Each row is a point. Any point is a mix of the corners, with weights that add up to 1. It lies inside the corners' shape when no weight is negative. Is each point inside? If not, which corners have a negative weight?

Corners:
(1): -0.34; -0.29
(2): 0.04; -0.75
(3): 0.69; 0.59
Points:
0.08; -0.63 -> inside
0.03; -0.58 -> inside
-0.22; -0.28 -> inside
-0.27; -0.27 -> inside

Corners:
(1): -0.23; 0.39; -0.47; -0.49
(2): 0.43; 0.07; 0.33; -0.16
(3): 0.04; 0.46; -0.61; 0.11
(4): -0.21; -0.28; 0.43; 0.04
(5): -0.17; -0.33; 1.28; 0.27
Points:
0.14; -0.15; 1.10; 0.33 -> outside (1, 4)
-0.11; -0.13; 0.78; 0.18 -> inside
0.03; 0.33; -0.33; 0.08 -> inside
0.12; -0.09; 0.78; 0.18 -> outside (1, 4)

Corners:
(1): -0.08; 0.74; 0.30; 0.04; 0.93; 0.15; 0.23; -0.15
(2): -0.32; 0.68; 0.02; -0.86; -0.59; -0.31; 0.03; -0.68
(3): -0.22; 0.37; 0.25; 0.50; -0.33; -0.09; 0.70; 0.82
(4): 0.54; -0.58; -0.14; -0.40; -0.04; 0.40; -0.12; 0.83
(5): 0.08; 0.48; 0.09; 0.20; 0.51; 0.30; -0.21; -0.39
(6): -0.12; 0.62; -0.52; 0.71; 0.11; -0.09; 0.60; -1.07
(7): 0.71; 0.07; -0.47; 0.64; -0.19; -0.32; 0.15; 0.79
(8): 0.09; -0.76; -0.48; -0.51; -0.10; -0.12; -0.28; 1.49
(9): -0.30; 0.11; 0.15; -0.46; -0.03; -0.67; 0.28; -0.75
Points:
-0.06; 0.25; -0.06; -0.47; -0.21; -0.11; 0.03; -0.03 -> inside
-0.10; 0.13; -0.04; -0.31; 0.05; 0.01; 0.03; 0.16 -> outside (7)
0.25; -0.17; -0.19; 0.00; 0.49; 0.11; -0.08; 0.53 -> outside (2, 3)
0.13; 0.38; -0.06; -0.14; 0.08; -0.05; 0.03; -0.56 -> outside (3, 8)

Corners:
(1): -0.29; -0.28; 0.19; 0.84; 0.40; 0.11; 0.27; -0.15; -0.30; -0.44; 0.68
(2): -0.53; 0.05; 0.52; -0.24; 0.16; 0.05; 0.62; -0.01; 0.11; -1.02; 0.41
(3): -0.46; -0.22; 0.31; 0.08; 0.41; -0.13; -0.70; 0.32; -0.68; -0.57; -0.60
(4): -0.22; 0.02; -1.03; 0.45; -0.06; 0.47; -0.31; 0.19; 0.67; 1.45; -0.63
(5): 0.22; -0.61; 0.70; -0.88; -0.05; 0.38; 1.16; 0.78; 0.49; -0.94; -0.18
(6): 0.16; -0.01; -0.27; -0.63; -0.34; -0.07; 0.18; -0.27; 0.08; 0.04; 0.01
(7): -0.17; -0.15; 0.86; 0.09; 0.36; 0.17; -0.20; -0.46; 0.31; 0.02; 0.64
(8): -0.05; 0.03; 0.03; -0.29; -0.04; 0.62; 0.01; 0.31; 0.13; 0.14; 0.15
(9): 0.19; 0.31; 0.25; 0.56; -0.34; -0.42; -0.24; 0.27; 0.01; 1.11; 0.02
(10): 0.37; -0.10; -0.03; 0.74; -0.73; 0.50; -0.75; 0.45; 0.09; 0.27; -0.13
(11): -0.16; -0.77; 0.04; 0.15; -0.87; 0.02; -0.57; 0.31; 0.37; 1.29; 0.03
(12): -0.19; 0.09; 0.38; -1.07; -0.22; 0.71; 1.54; 0.03; 0.05; -1.19; -0.51
Points:
0.04; 0.08; 0.00; -0.48; -0.26; 0.38; 0.47; 0.36; 0.13; -0.25; -0.36 -> outside (1, 7, 11)
-0.11; -0.18; 0.44; 0.04; 0.00; 0.02; -0.23; 0.13; -0.08; -0.14; 0.16 -> outside (4, 12)
-0.19; -0.49; 0.49; -0.03; -0.06; 0.18; 0.01; 0.10; 0.06; -0.37; 0.42 -> outside (4, 9, 12)
-0.15; 0.10; 0.20; -0.20; 0.17; 0.23; 0.41; 0.10; 0.06; -0.25; 0.13 -> outside (10, 11)
0.01; 0.07; 0.24; 0.11; -0.01; 0.16; 0.38; 0.08; 0.10; -0.04; 0.16 -> outside (3, 11)
-0.16; 0.00; 0.38; 0.08; 0.23; 0.28; 0.01; 0.29; -0.10; -0.38; -0.10 -> outside (6, 11)

Corners:
(1): 0.77; -0.72; -0.12; -0.43; -0.77; -0.61; 0.38; -1.06; -0.09; -0.50; -0.06; -0.13; 0.15; 0.45
(2): -0.26; 0.84; 0.11; -0.01; -0.25; 0.52; 0.38; -0.24; -0.01; 0.27; 0.91; 0.23; -0.30; -0.28
(3): -0.55; -0.14; 0.94; 0.00; -0.80; -0.28; -0.04; -0.74; 0.14; 0.01; 0.23; 0.37; 0.26; -0.47
(4): -0.04; -0.05; 0.14; -0.12; -0.39; -0.93; 0.17; 0.61; -0.83; 0.08; -0.61; 0.01; 0.20; -0.40
(5): 0.11; -0.73; 0.06; -0.48; -0.18; -0.09; 0.28; -0.19; 0.51; -0.45; 0.12; -0.25; 0.45; -0.09
(6): 0.84; -1.02; -0.82; 0.37; -0.32; -0.81; 0.37; -0.11; 0.04; -0.40; -0.88; 0.14; -0.81; -0.17
(7): -0.42; -0.25; 0.34; 0.96; -0.04; -0.06; 0.37; -0.18; -0.21; 0.69; -0.08; -0.12; 0.45; 0.44
(8): -0.23; -0.29; 0.74; -0.81; 0.01; 0.14; -0.40; -0.13; 0.03; -0.54; -0.54; 0.29; 0.66; 0.03
(9): -0.36; 0.17; 0.61; 0.76; -0.21; -0.59; -0.25; -0.67; 0.02; 0.07; 0.23; 0.09; 0.28; 0.05
(10): 0.00; 0.12; 0.48; -0.22; 0.62; 0.80; -0.08; 0.20; 0.57; 0.91; 0.67; 0.69; 0.25; -0.38
(11): 0.12; 1.01; 0.36; -0.35; -0.42; -0.30; 0.32; -0.25; 0.69; -0.35; -0.16; -0.68; -0.82; 0.23
(12): -0.76; -0.53; -0.61; -0.77; 0.62; 0.58; -0.93; 0.31; -0.76; 0.11; 0.26; -0.32; -0.50; -0.09
(13): 0.26; 0.62; -1.02; 1.26; -0.54; 0.34; -0.27; 1.17; -0.47; 0.97; 0.21; -0.21; -0.59; 0.18
(14): -0.84; -0.41; 0.64; -0.03; 0.50; 0.54; -0.43; 1.24; -0.05; 0.62; 0.32; 0.25; 0.26; 0.24
(15): -0.05; 0.81; 1.07; -0.26; -0.02; 0.13; -0.54; -0.53; -0.04; -0.54; 0.02; -0.35; -0.43; -0.74
Points:
-0.27; 0.01; 0.05; -0.04; -0.06; 0.15; 0.02; 0.37; -0.07; 0.28; 0.11; 0.06; -0.08; -0.11 -> outside (1, 9, 15)
-0.12; 0.21; 0.45; 0.17; -0.13; -0.12; -0.22; -0.27; -0.03; -0.04; 0.09; -0.05; -0.07; -0.18 -> inside
-0.04; 0.17; -0.06; 0.12; -0.24; 0.15; 0.06; 0.10; -0.03; 0.18; 0.28; -0.02; -0.11; -0.08 -> inside
-0.02; -0.15; 0.26; 0.10; -0.37; -0.18; 0.14; -0.02; 0.08; 0.11; -0.02; 0.19; 0.22; 0.02 -> outside (12, 15)
-0.11; 0.14; 0.09; 0.11; -0.23; -0.13; -0.01; 0.05; -0.26; 0.18; 0.05; 0.06; -0.16; -0.15 -> outside (5)
-0.29; 0.08; 0.45; -0.11; 0.12; -0.03; -0.16; -0.01; -0.08; 0.04; -0.02; -0.02; -0.06; 0.02 -> outside (3, 5, 13)
